Each wall is flat, endless, passes through zero and stands at right angles to its row. A trip goes straight from one point to another. List the walls that it crosses, first one first.
(in the rows, 128 means zero)

Walls:
(1): [152, 114]
(2): [64, 119]
(3): [90, 153]
(4): [93, 155]
(5): [141, 181]
(6): [242, 72]
Trips:
[140, 204] to [194, 169] -> 6, 1, 3, 4
[183, 129] to [173, 124] -> none
[162, 141] to [153, 86] -> 5
[117, 137] to [105, 154] -> none
[129, 102] to [157, 65] -> 2
[99, 214] to [153, 151] -> 2, 6, 1, 3, 4
[153, 136] to [126, 180] -> 4, 3, 1, 6

Walls:
(1): [180, 137, 86, 126, 130, 182]
(2): [200, 116, 134, 194, 149, 134]
(3): [102, 218, 95, 179, 110, 187]
(4): [170, 172, 149, 155, 144, 58]
(5): [122, 111, 205, 101, 139, 96]
(6): [82, 130, 157, 145, 176, 65]
(7): [155, 111, 149, 133, 71, 135]
(8): [132, 142, 133, 114, 86, 117]
Trips:
[95, 163, 153, 156, 91, 102] to [95, 51, 137, 117, 144, 146] -> 4, 3, 8, 7
[131, 124, 97, 107, 110, 116] to [191, 120, 114, 103, 121, 152] -> 2
[155, 120, 120, 144, 124, 129] to [124, 119, 68, 123, 185, 122] -> 7, 6, 4

Walls:
(1): [152, 103, 105, 148, 159, 230, 145, 108, 176]
(2): [105, 81, 100, 157, 133, 134, 181, 92, 97]
(3): [130, 128, 181, 95, 114, 134, 138, 92, 154]
(4): [119, 100, 192, 112, 208, 207, 166, 167, 146]
(5): [7, 33, 122, 98, 106, 138, 157, 126, 83]
(6): [108, 97, 166, 97, 130, 118, 109, 140, 110]
Trips:
[131, 36, 125, 60, 128, 180, 147, 56, 112] to [143, 45, 143, 169, 179, 113, 82, 135, 96] -> 3
[82, 167, 76, 125, 184, 141, 93, 174, 148] to [110, 149, 197, 61, 216, 105, 71, 92, 107] -> 6, 1, 3
[77, 128, 65, 107, 90, 89, 155, 142, 107] to [114, 130, 128, 72, 121, 138, 102, 122, 195] -> 6, 2, 3, 1, 4, 5
[83, 112, 191, 27, 100, 141, 189, 150, 149] to [122, 112, 104, 83, 121, 151, 122, 57, 100] -> 2, 1, 4

Walls:
(1): [93, 135, 138, 98, 150, 108, 59, 106, 125, 97, 145, 159]
(2): [60, 88, 62, 107, 147, 99, 158, 119, 125, 249, 122, 93]
(3): [89, 137, 101, 140, 99, 122, 140, 135, 129, 85, 130, 153]
(4): [146, 179, 122, 116, 91, 140, 106, 123, 32, 88, 63, 64]
(5): [110, 159, 173, 171, 123, 106, 139, 50, 127, 145, 173, 153]
Trips:
[107, 156, 87, 135, 131, 200, 124, 129, 166, 65, 161, 123] to [128, 158, 181, 84, 176, 155, 86, 169, 112, 110, 143, 103] -> 4, 3
[132, 163, 112, 94, 96, 183, 115, 134, 139, 135, 87, 184] to [112, 123, 136, 110, 156, 142, 169, 137, 66, 160, 126, 56] -> 1, 2, 3
[159, 117, 128, 141, 119, 136, 99, 167, 157, 138, 79, 54] to [128, 111, 120, 135, 174, 156, 92, 160, 69, 77, 121, 201] -> 2, 1, 3
[86, 131, 97, 150, 160, 145, 126, 133, 134, 120, 106, 127] to [146, 165, 176, 121, 151, 51, 101, 80, 178, 116, 117, 175] -> 5, 2, 3
[155, 153, 127, 106, 148, 143, 182, 159, 166, 83, 126, 115] to [105, 167, 166, 190, 124, 62, 67, 169, 98, 99, 82, 200] -> 4, 1, 5
[86, 115, 102, 101, 152, 137, 63, 85, 131, 163, 135, 156] to [118, 120, 207, 156, 121, 199, 116, 106, 112, 101, 170, 136] -> 2
[76, 106, 78, 103, 175, 90, 149, 88, 113, 96, 160, 109] to [125, 88, 127, 111, 157, 140, 199, 35, 93, 99, 131, 157] -> 1

Walls:
(1): [152, 93, 99, 155, 127, 159, 120, 95, 147, 87, 98, 127, 81, 176, 141, 101, 143, 154, 128, 123]
(2): [110, 61, 139, 100, 172, 187, 104, 94, 143, 91, 144, 58, 100, 151, 134, 130, 102, 81, 141, 148]
(3): [97, 148, 124, 149, 143, 111, 111, 95, 159, 145, 137, 7, 236, 173, 124, 158, 179, 177, 61, 86]
(4): [111, 164, 164, 168, 137, 201, 158, 194, 94, 242, 92, 167, 130, 82, 175, 184, 100, 85, 74, 108]
(5): [140, 123, 86, 142, 137, 115, 150, 148, 170, 103, 65, 84, 112, 123, 150, 133, 110, 197, 100, 98]
(6): [142, 56, 112, 79, 186, 149, 154, 188, 187, 120, 224, 161, 239, 154, 115, 108, 80, 153, 124, 180]
Trips:
[133, 135, 139, 68, 125, 136, 115, 144, 236, 75, 137, 46, 137, 121, 30, 91, 134, 158, 116, 103] to [140, 92, 103, 129, 171, 101, 153, 108, 19, 157, 173, 113, 147, 147, 161, 100, 125, 150, 125, 135] -> 1, 5
[106, 131, 196, 141, 111, 105, 103, 134, 104, 137, 223, 112, 72, 124, 153, 108, 156, 116, 85, 117] to [134, 129, 37, 140, 114, 88, 160, 139, 194, 119, 102, 125, 46, 159, 80, 183, 79, 118, 114, 110] -> 3, 4, 1, 5, 2
[120, 127, 112, 67, 97, 157, 69, 120, 128, 154, 117, 97, 95, 183, 82, 101, 158, 170, 171, 133] to [120, 120, 144, 107, 110, 164, 100, 137, 155, 190, 191, 117, 126, 118, 118, 109, 147, 216, 124, 64] -> 5, 6, 2, 1, 4

Walls:
(1): [67, 120, 139, 167, 144, 130, 100, 127, 126, 88, 100, 109, 69, 132, 108, 185, 76, 70, 167, 157, 215, 73, 107, 126, 152, 143, 144, 86, 113, 159, 106, 132]
(2): [224, 149, 159, 136, 167, 87, 156, 133, 199, 180, 99, 113, 180, 103, 89, 136, 117, 109, 131, 141, 150, 72, 103, 127, 196, 115, 153, 149, 47, 96, 163, 123]
(3): [109, 58, 151, 55, 107, 103, 98, 145, 127, 155, 58, 57, 135, 105, 166, 72, 146, 134, 177, 121, 111, 149, 149, 121, 115, 36, 153, 100, 123, 185, 99, 154]
(4): [162, 147, 154, 132, 158, 120, 123, 120, 123, 174, 145, 107, 153, 121, 99, 116, 102, 124, 63, 168, 77, 83, 79, 111, 188, 107, 138, 154, 151, 146, 149, 177]
(5): [175, 154, 114, 106, 122, 143, 146, 144, 122, 127, 111, 157, 131, 159, 53, 102, 201, 151, 103, 96, 145, 164, 139, 125, 162, 116, 118, 133, 145, 111, 168, 21]
(6): [168, 128, 163, 88, 68, 189, 107, 124, 126, 88, 65, 89, 110, 95, 96, 190, 148, 158, 194, 121, 123, 165, 154, 168, 115, 95, 177, 136, 111, 135, 104, 117]
(7): [150, 136, 72, 68, 180, 99, 108, 137, 183, 77, 109, 57, 104, 158, 100, 128, 102, 155, 134, 120, 108, 92, 102, 201, 106, 120, 145, 82, 170, 125, 154, 177]
(8): [179, 130, 115, 59, 108, 162, 125, 117, 114, 126, 117, 136, 88, 141, 135, 118, 139, 156, 143, 114, 67, 124, 109, 141, 166, 62, 124, 135, 108, 132, 145, 173]
(9): [173, 115, 205, 150, 150, 157, 131, 160, 78, 136, 117, 91, 142, 114, 146, 114, 147, 138, 102, 140, 130, 177, 191, 127, 141, 166, 126, 68, 144, 140, 128, 99]
Trips:
[128, 138, 155, 190, 189, 137, 147, 144, 152, 156, 94, 78, 115, 127, 89, 112, 95, 94, 93, 138, 117, 127, 129, 90, 154, 119, 207, 76, 162, 94, 102, 109] to [115, 173, 123, 129, 94, 144, 129, 159, 76, 115, 163, 79, 169, 105, 199, 86, 170, 112, 50, 161, 131, 86, 117, 109, 81, 181, 136, 156, 131, 157, 92, 132] -> 5, 7, 2, 1
[122, 206, 179, 135, 96, 213, 171, 136, 71, 141, 145, 100, 156, 148, 142, 195, 111, 104, 98, 178, 155, 185, 142, 151, 150, 36, 119, 80, 162, 175, 168, 123] to [105, 104, 109, 174, 171, 140, 112, 135, 90, 128, 129, 80, 99, 117, 168, 122, 190, 31, 159, 142, 120, 137, 198, 93, 161, 171, 104, 69, 166, 151, 183, 176] -> 3, 5, 8, 6, 4
[135, 149, 188, 137, 136, 108, 143, 124, 145, 114, 144, 89, 161, 168, 174, 28, 132, 118, 89, 105, 123, 152, 162, 144, 122, 110, 185, 138, 152, 139, 93, 160] to [119, 135, 99, 112, 115, 158, 148, 122, 101, 155, 186, 123, 98, 115, 137, 102, 151, 145, 134, 91, 144, 82, 85, 131, 101, 92, 93, 120, 174, 114, 72, 164] -> 8, 9
[134, 110, 138, 166, 122, 146, 92, 87, 123, 123, 126, 123, 54, 103, 75, 149, 101, 144, 126, 155, 93, 84, 107, 147, 48, 100, 126, 78, 218, 105, 100, 161] to [118, 129, 128, 142, 92, 71, 174, 136, 194, 144, 113, 93, 129, 91, 152, 191, 110, 100, 65, 150, 75, 153, 120, 107, 132, 144, 181, 156, 89, 138, 120, 71] -> 8, 2, 7, 1
[186, 142, 149, 139, 127, 141, 134, 111, 106, 126, 130, 132, 109, 172, 143, 137, 33, 177, 134, 128, 107, 138, 158, 78, 165, 176, 126, 141, 88, 164, 125, 105] to [120, 152, 115, 108, 102, 166, 151, 112, 111, 127, 110, 202, 124, 174, 99, 135, 112, 134, 177, 136, 90, 110, 143, 139, 111, 141, 122, 176, 147, 169, 204, 7] -> 5, 1, 4, 2, 9
[104, 137, 182, 122, 123, 66, 120, 108, 97, 66, 199, 130, 116, 134, 139, 184, 164, 158, 155, 132, 172, 181, 156, 98, 169, 138, 190, 168, 130, 166, 137, 160] to [99, 139, 148, 119, 117, 107, 72, 207, 137, 117, 88, 108, 148, 133, 181, 143, 131, 112, 154, 108, 161, 86, 62, 43, 60, 84, 171, 142, 36, 85, 177, 109] -> 3, 9, 2
